Each row is a point. Each copy is the shape, with its points in the same order, stretched, turned, moved and blurred by noise. Some copies are also mirrored. Which?
In the rows, zero is written as 128.

Shape:
[[144 116  76]
 [107 117 140]
 [149 110 132]
 [147 116 139]
 [145 114 139]
 [129 109 120]
 [115 211 135]
 [147 117 106]
 [ 73 142 137]]
Copy 1, 9 rows:
[[126  62  99]
 [132 140 122]
 [138 100 142]
 [137 113 153]
 [135 112 140]
 [137 103 121]
 [ 33 155 130]
 [120  84 122]
 [103 177  93]]
Copy 1 is: mirrored
Copy 2, 9 rows:
[[100 129  81]
 [105 124 150]
 [133 142 124]
 [129 135 118]
 [135 144 133]
 [112 141 126]
 [171  49 114]
 [123 136 101]
 [ 99  92 159]]
Copy 2 is: mirrored
Copy 3:
[[ 87 178 134]
 [119 109 143]
 [126 152 158]
 [129 150 154]
 [126 146 158]
 [106 139 149]
 [158 126  74]
 [107 168 144]
 [115  81 113]]
Copy 3 is: mirrored

Shape:
[[117 153 155]
 [107 115 150]
 [139 116 109]
 [120 123 112]
 [126 177 136]
 [127 152 189]
 [113 123 144]
 [107 138 182]
 [131 133 104]]
Copy 1 (9 x 3):
[[160 126 159]
 [146  96 131]
 [107 128 112]
 [130 126 104]
 [158 164 155]
 [159 114 197]
 [146 107 134]
 [165  98 178]
 [119 137 107]]
Copy 1 is: mirrored
Copy 2, 9 rows:
[[138 159 168]
 [126 115 156]
 [127 132  98]
 [112 137 118]
 [134 192 155]
 [176 152 190]
 [127 127 151]
 [150 132 194]
 [117 152 107]]
Copy 2 is: only turned
Copy 3 (9 x 3):
[[145 144 166]
 [111 113 165]
 [125  99 108]
 [113 118 120]
 [159 165 140]
 [167 133 199]
 [118 118 157]
 [136 131 200]
 [126 123 106]]
Copy 3 is: only turned
Copy 4 (9 x 3):
[[ 88 142 136]
 [113 110 151]
 [148 135 133]
 [135 121 131]
 [ 92 160 111]
 [ 61 158 162]
 [107 117 145]
 [ 70 126 160]
 [140 140 120]]
Copy 4 is: only turned

Shape (9 x 4):
[[170 118 130 154]
 [110 148 171 131]
 [ 90 108 134 100]
 [119 163 134 155]
 [124  87 116 118]
 [ 76 132 160  87]
 [104  90 107  62]
 [137 106 114 135]
 [126 112 125  90]]
Copy 1 (9 x 4):
[[125 102 186 120]
 [111 105 121 180]
 [ 99 125  89 110]
 [125 139 152 166]
 [ 97 120 127  79]
 [107 118  66 148]
 [114 133  71  56]
 [113 124 151  96]
 [125 121 103  97]]
Copy 1 is: mirrored
Copy 2 (9 x 4):
[[156 108 114 129]
 [114 103 114  80]
 [ 78 100 128 121]
 [121 136  99  92]
 [103  98 117 157]
 [ 68 106 136  82]
 [ 65 106 156 160]
 [124 109 114 145]
 [103 110 143 141]]
Copy 2 is: mirrored
Copy 3, 9 rows:
[[164 107 116 105]
 [140 150 172 125]
 [ 90 129 133 132]
 [162 167 137 125]
 [104 103 104 113]
 [ 93 144 168 147]
 [ 66  95 109 152]
 [129 116 105 113]
 [105 105 125 143]]
Copy 3 is: mirrored
Copy 4:
[[158 175 132 139]
 [149 106 136 128]
 [107 123 130  98]
 [161 131 100 122]
 [105 158 133 115]
 [126  90 129  90]
 [ 98 145 141  66]
 [130 161 127 121]
 [117 144 142  96]]
Copy 4 is: mirrored

Shape, 12 rows:
[[138 186 152 153 148 149]
 [152 119 127 142 128 110]
 [132 116 124 135 152 122]
 [130 117 126 101  94 127]
 [119 114 146 110 128 133]
 [ 93 114 112 124 136 138]
 [ 88 176 153  79 108 131]
 [100 120 150 147 154  91]
 [ 94 158  74 144 153  48]
 [148 136 145 141 113 123]
 [ 90 124 126 154 122 159]
 [ 86 129 136 146 104 158]]
Copy 1:
[[143 110 128 143 208 166]
 [126 144 110 152 136  96]
 [102 151 106 123 130 124]
 [152 163 158 117 107 119]
 [123 182 137 120 125 145]
 [106 146 144 102 103 153]
 [145 151 211  89 155 163]
 [ 69 167 138 147 140 141]
 [ 55  79 171 103 134  76]
 [146 153 129 163 149 124]
 [125 135 146 139 107 182]
 [137 140 163 144 105 190]]
Copy 1 is: mirrored
Copy 2, 12 rows:
[[145 202 129 142 113 172]
 [115 145 106 133 150 136]
 [122 149 137 140 152 119]
 [129 110 115 115 126 131]
 [124 120 152 140 139 140]
 [158 131 154 138 140 111]
 [143 142 159 125  65 140]
 [119 161 145 186 128 119]
 [136 190 117 157  86  47]
 [121 149 104 141 134 157]
 [174 144 147 161 140 138]
 [173 138 142 158 129 153]]
Copy 2 is: mirrored
Copy 3 (12 x 6):
[[154 167  76 176  92 145]
 [176 116 110 125 123 125]
 [151 105 102 142 132 126]
 [127 142 158 110 137 104]
 [136 131 144 147 144 119]
 [112 101 130 145 127 119]
 [ 96 175 157 161 124  78]
 [164  90 128 176 121 112]
 [147  78  89 151  86  52]
 [172 137 124 133 113 137]
 [113 117 124 149  97 149]
 [110 126 148 147  95 147]]
Copy 3 is: only turned

Shape (12 x 6):
[[100 105  89 167 164 150]
 [158 153 109 107 130 170]
 [ 88 101 107 158 104  95]
 [106 158 158 132  86 109]
 [ 97 156 124 123 152 149]
 [111 119 162 120 140 138]
 [109 105 127 174  79 114]
 [139 173 151 110 133 142]
 [ 96 133 166 180  92  88]
 [163 110 120 157 110 124]
 [112 155 132 131 108 165]
 [118 114 160 153 155  91]]
Copy 1:
[[ 70 102  85 165 128  99]
 [178 135  75 148 132  95]
 [101  84 139 120 115 128]
 [160 134 146 119  84 146]
 [112 149  82 135  94 112]
 [119 165 110 123 127 145]
 [134  82 145 148 118 146]
 [161 173 106 132 105 113]
 [116 120 178 141  89 155]
 [150 109 134 159 154 110]
 [157 126  88 153  97 134]
 [ 85 163 157 124 128 128]]
Copy 1 is: only turned
Copy 2 (12 x 6):
[[104 120 127 161 175 146]
 [142 144  97  91 138 130]
 [ 79 128 145 169 111 141]
 [ 93 130 158 103  83 142]
 [103 149 146 102 152 142]
 [139 135 174 134 122 163]
 [ 85 104 136 154  92 150]
 [137 136 147  83 120 134]
 [ 82  95 185 140  83 147]
 [130 101 123 145 106 132]
 [109 132 126  93 122 156]
 [128 109 195 162 117 142]]
Copy 2 is: mirrored
Copy 3, 12 rows:
[[115 100 105 189 100 100]
 [167 106 105 118 152 152]
 [ 81 103 146 139 119  73]
 [ 99 151 139 107 155 106]
 [142 147  95 147 143 101]
 [139 151 137 130 105 111]
 [ 63  98 147 127 112 116]
 [156 153 127 126 158 131]
 [ 61 148 171 147 126 101]
 [110  89 167 143 118 143]
 [121 131  91 115 146 137]
 [121 152 188 174 111  88]]
Copy 3 is: mirrored

Shape:
[[130 134 125  70 133 169 130  87]
 [154  99 139 135 147 130 141  96]
 [204 141 150 116 135 152 116 151]
 [106 139 148 110 150 135 123  97]
 [136 102 117 185 112 150 115 173]
 [143 198 136 101 105 179 166 113]
 [ 94 155 122 124  98 104 149 122]
 [202 125 143 110 133 106 106  84]
 [133 138 149 112 108 166 118 143]
 [105  78 138  90 114 117 159 125]
 [118 159 118 130 133 140 140 138]
 [131 110 169 140 105 121 101 137]
 [113 124 135 174 136 128 113 130]]
Copy 1 (13 x 8):
[[ 91  82 162 117 163 171 124  92]
 [ 87 151 138 143 142 136 134 133]
 [124 152 166  91 153 168  85 162]
 [121 114 143 155 148 143 121  87]
 [109 129  91 115  79 114  94 174]
 [149  62 133 121 175 207 113 142]
 [156  92 118 137 104 152 160 115]
 [110 183 161  96 171 171 143 118]
 [122 102 146 119 116 167  91 127]
 [ 88 113 169 148  83 135 150 125]
 [145  93 124 132 137 141 121 134]
 [118 154 134 138  84 149 110 120]
 [122 136  95 147 115 117 110 127]]
Copy 1 is: mirrored
Copy 2:
[[148 133  97 109 121 181 114 178]
 [122 105 130  92 152 133 151 110]
 [ 71  73 152 137 149 125 141 160]
 [138 157 104 116 129 130 129 149]
 [ 74  80 157 163 123 115 100  83]
 [103 150 176 139 117 196  87 193]
 [162 170 157 151  99 144 119 144]
 [144  85 148  89 159 104 149 161]
 [ 92 117 134 140 104 140 111 154]
 [155 134 103 120  90 154 188 109]
 [122 146 136 159 131 153 106 145]
 [105 109 144 124 105  84 138 119]
 [106 123 138 135 135 102 106  98]]
Copy 2 is: only turned

Shape:
[[ 92 111 144 158 112 108 116 124 153]
 [ 97  95 113 144 134 177 115 142 134]
 [144 148 104 131 159 157 139 153 132]
 [139 118 176 169  97 112  87  80 154]
 [112 116 185 135 104 127 105  96 155]
 [174 141 148 121 144  90 129 126  94]
 [148 152 154 104 133 110 137  94 102]
 [106  85 115 156 129 164 125 129 120]
 [150 121 130 114 150 156 145 168 119]
 [141 157 130 105 152 134 101 138 101]
 [151 158 137 128 141 127 152 111 100]
 [155 155 170 138 183 109 134 122  99]
 [107 125 175 174  86 131 107 121 127]]
Copy 1 (13 x 9):
[[108  86 168 138  97 100 103  98 130]
 [106  76 118 138 132 131 158  68 148]
 [146 124 122 158 161 133 172 112 124]
 [123 108 166 150  85 137  53 134 148]
 [101 128 161 144  89 128  74 111 148]
 [158 142 130 110 163 114  97 161 115]
 [150 170 124 122 122 130  95 142 121]
 [128  74 123 126 134 131 148  67 139]
 [130 121 124 127 182 134 149  97 114]
 [133 133  85 141 155 126 130 142 132]
 [161 156 125 136 144 137 119 124 114]
 [173 149 127 134 178 114 104 124 134]
 [112  98 161 153 107 123  66  89 111]]
Copy 1 is: only turned
Copy 2, 13 rows:
[[109 116 119 144 145 106  62 134 137]
 [ 99  98 117 144 161 175 120 158 171]
 [158 138 118 159 141 172 187 162 145]
 [ 77 109 130 179  80  95  57  89 129]
 [ 70 109 112 159 124 108  71  89 125]
 [154 114 150 156 120 139 142 128  83]
 [137 129 157 125 132 132 139  89  96]
 [103  83 135 144 149 152 123 160 173]
 [124 120 120 164 152 162 186 176 126]
 [151 120 117 145 130 200 143 125  91]
 [159 133 171 148 142 137 157 121 118]
 [166 116 136 180 144 131 141 113  87]
 [ 85 121 158 179 115 129  47 128 133]]
Copy 2 is: mirrored

Shape, 13 rows:
[[120 154 141 151 127 142 108 120 127]
 [117 110 128 137 130 139 117 135 122]
 [126 117 148 155 107 138 122 162   7]
 [116  98 149 142 133 139 140 134 137]
 [118  97 149 157  99 129 100 133 139]
 [128 110 144 148 109 141 141 166 108]
 [147  96 150 154 121 144 121 124 128]
 [148 112 136 125 125 119 119 113 123]
 [117 108 141 144 145 103 108 134 121]
 [145 182  95  89 104  28 119 136 140]
 [140  99 145 117 129 141 100 164 135]
 [126 158  63 138 115  97 112 119 130]
 [109  96 150 109 107 140 120 131 121]]
Copy 1 (13 x 9):
[[125 132 133 161 127 143  98 136 141]
 [122 130 126 138 134 122 117 125 108]
 [164 154 149 169  68  89 120 172  42]
 [127 125 149 125 136 122 127 113 125]
 [106 101 140 136 118 108  96 116 115]
 [122 113 135 125 102 118 142 142  91]
 [135 111 136 126 111 116 111 115 117]
 [138 137 124 120 124 106  98 128 153]
 [141 129 139 139 148  95 109 145 125]
 [118 163  89 125 128  66 106 188 227]
 [111 111 123  96 136 141  95 147  92]
 [116 152  70 154 135 102 115 129 171]
 [ 96 140 143 117 129 124 107 122 109]]
Copy 1 is: only turned
Copy 2 (13 x 9):
[[124 147 117 157 128 166 116 127 172]
 [114 103 127 142 133 153 126 133 143]
 [166  99 111  71 103 187 150 176 161]
 [111 120 150 153 127 152 147 118 150]
 [119 106 161 153 138 169 109 137 166]
 [125 118 141 136 116 148 154 176 158]
 [135 125 159 152 130 153 127 138 137]
 [129 128 143 134 135 124 111 119 133]
 [120 103 140 148 147 135 128  92 169]
 [113 133 117 110 141  39  79 106 190]
 [111 121 136 146 174 132 150 143 138]
 [120 107  91 143  99 110  64 127 151]
 [ 94 111 141 115 140 160 131 129 147]]
Copy 2 is: mirrored
